Every row gives one point. The points of each table are mixes of a few directions, plus a little noise. Count the directions of each table, and those that both share. Where both have some left over, give the other angles between the two spaces (their principal angles), to ten degrees, smallest first.
(in the rows, 100 means zero)

First (4 x 3)
102	85	96
101	90	104
116	100	34
79	127	167
Second (7 x 3)
145	96	99
146	96	99
45	105	101
155	95	99
46	105	101
36	106	101
127	97	100
Directions: first 2, second 1, shared 0; angles 70

First (9 x 6)
58	119	95	31	121	113
57	139	116	50	108	141
120	77	109	97	89	102
117	67	114	57	91	110
104	100	70	146	111	61
97	129	90	168	99	89
128	62	72	123	106	52
71	145	122	96	96	140
147	62	110	134	78	90
Second (7 x 6)
116	123	152	141	60	158
80	73	37	50	147	31
98	98	94	96	104	93
86	83	60	69	130	56
105	108	117	112	88	118
101	101	105	103	96	105
112	117	137	129	73	139
Directions: first 3, second 1, shared 1

First (9 x 8)
106	87	96	92	109	91	105	98
72	46	109	122	149	73	106	80
113	147	107	72	63	103	96	143
195	152	131	116	106	64	69	139
57	131	114	109	103	107	80	121
102	93	70	122	68	155	108	40
77	61	96	88	82	102	130	87
45	84	109	128	96	117	102	80
134	100	69	51	121	86	104	112
Second (8 x 8)
101	100	101	103	100	101	99	99
163	119	89	45	81	81	111	138
99	104	119	92	90	83	105	127
162	126	109	107	83	94	93	109
72	89	102	69	101	87	113	124
128	112	104	128	96	108	88	85
45	87	130	120	103	88	102	113
31	61	46	137	147	160	89	6
Directions: first 5, second 3, shared 3

First (9 x 11)
51	64	102	130	69	107	142	96	157	79	138
105	113	93	88	119	100	85	92	63	114	77
91	95	96	100	105	101	103	94	95	103	99
71	105	103	126	63	108	110	100	125	93	108
119	119	95	86	117	98	77	99	65	114	76
134	87	108	90	105	91	104	116	119	88	118
57	154	110	150	9	115	88	103	120	96	91
143	69	98	63	160	84	103	105	87	102	107
129	92	94	71	147	91	91	98	68	110	87
Second (10 x 11)
105	96	105	103	100	104	107	99	97	110	99
150	62	144	136	101	138	168	99	66	195	88
92	106	93	94	99	94	89	100	106	84	102
78	117	80	84	100	83	70	100	115	58	104
119	85	117	114	100	115	126	100	86	138	95
58	133	62	68	99	67	42	101	129	17	111
71	123	74	80	100	78	61	101	120	45	107
103	98	102	101	99	102	103	101	99	105	99
122	83	120	116	100	118	130	100	85	142	95
102	98	103	102	100	101	104	100	98	105	100
Directions: first 3, second 1, shared 0; angles 80

First (8 x 12)
108	97	93	76	109	123	96	82	89	106	86	102
87	132	98	100	100	116	95	135	153	101	131	96
92	96	103	121	77	72	78	51	82	125	50	24
103	100	107	95	107	106	83	86	104	98	80	123
124	71	81	54	115	132	113	57	40	108	75	101
83	121	88	84	115	147	126	129	119	101	109	95
85	84	139	177	85	21	107	134	101	72	104	144
119	99	93	94	93	84	103	128	111	91	162	115
Second (9 x 12)
99	111	110	79	121	116	96	94	120	55	112	109
97	89	98	98	100	108	88	111	92	90	97	105
109	143	125	75	132	105	123	62	147	61	122	99
92	92	104	70	123	135	73	116	107	26	110	121
111	149	124	81	127	93	135	55	149	79	122	93
111	108	92	138	70	55	134	82	89	195	87	74
98	86	91	113	86	94	96	110	84	123	91	98
95	73	84	121	77	93	88	122	68	135	84	98
88	47	72	127	66	100	65	149	44	135	74	104
Directions: first 5, second 2, shared 0; angles 50, 70

First (9 x 14)
126	118	60	138	150	61	116	117	111	151	115	119	143	144
76	69	146	54	49	109	85	95	62	59	74	64	83	107
141	54	87	131	102	49	128	114	106	144	67	107	76	118
93	63	140	80	59	85	102	101	68	77	73	74	89	118
58	138	116	87	93	146	65	65	92	74	144	142	62	49
140	112	29	116	148	107	105	123	148	147	91	89	115	95
112	89	127	117	87	87	136	108	119	70	90	84	137	101
100	137	53	107	141	116	78	101	114	131	127	123	100	94
59	120	140	73	72	139	80	76	85	46	122	103	93	70
Second (11 x 14)
73	104	83	59	89	91	121	110	70	127	122	122	81	86
94	125	104	91	127	131	86	92	134	155	151	96	108	88
83	53	96	69	55	102	132	125	67	87	77	120	75	129
105	130	78	91	116	76	58	107	105	123	145	94	117	116
103	67	121	149	111	117	125	73	141	84	42	94	91	144
132	107	127	99	106	163	52	117	151	125	154	73	133	98
131	112	108	103	103	120	44	118	126	104	140	74	134	110
124	63	143	116	79	160	105	109	126	72	75	84	106	98
114	88	104	84	60	89	104	124	47	43	77	101	100	58
65	150	68	113	140	27	140	53	58	100	72	122	77	39
73	101	67	125	116	26	131	71	75	82	45	118	77	133
Directions: first 5, second 5, shared 0; angles 30, 40, 60, 60, 80

First (9 x 20)
57	93	72	136	96	132	102	59	111	37	62	121	50	141	139	81	103	106	134	77
115	102	109	87	102	90	99	114	96	121	113	92	117	86	86	106	98	98	86	109
130	103	118	75	104	78	98	126	93	143	126	85	134	73	74	113	97	98	78	115
89	98	93	109	98	108	99	89	103	85	90	106	87	110	110	95	102	102	108	93
144	106	128	63	106	68	98	141	87	166	142	78	154	60	61	121	95	95	64	124
39	92	63	151	93	144	101	43	117	9	43	131	28	157	155	74	104	108	149	67
82	98	89	116	98	113	100	82	105	71	83	110	77	117	117	91	102	102	116	90
119	101	111	86	101	86	100	117	95	126	116	92	121	84	83	109	99	99	87	110
128	102	117	76	103	79	98	127	92	142	127	85	133	74	74	112	96	96	78	114
Second (11 x 20)
113	109	109	107	96	126	100	78	96	92	119	82	112	90	88	135	99	98	70	66
79	86	87	89	107	59	101	135	106	113	70	129	81	116	119	45	102	104	148	154
95	97	97	98	101	91	100	108	102	103	93	106	96	103	104	88	100	101	110	112
84	90	90	91	105	68	101	127	105	110	77	122	85	112	115	57	101	103	137	142
120	113	113	110	93	140	99	65	94	86	130	72	119	85	82	155	99	96	52	47
93	95	96	96	102	86	100	112	102	105	90	110	93	105	106	81	100	101	117	119
97	99	98	98	101	94	100	104	101	102	96	104	98	102	102	93	100	101	107	107
104	103	103	102	99	107	100	94	99	97	105	95	103	97	97	110	100	100	91	91
118	112	111	110	94	135	99	70	95	89	126	75	116	87	84	148	99	97	58	53
64	77	78	81	111	30	101	161	111	123	49	149	67	126	131	5	103	107	182	192
132	120	120	117	90	162	99	46	90	80	146	56	129	77	71	185	97	94	27	18
Directions: first 1, second 1, shared 0; angles 80
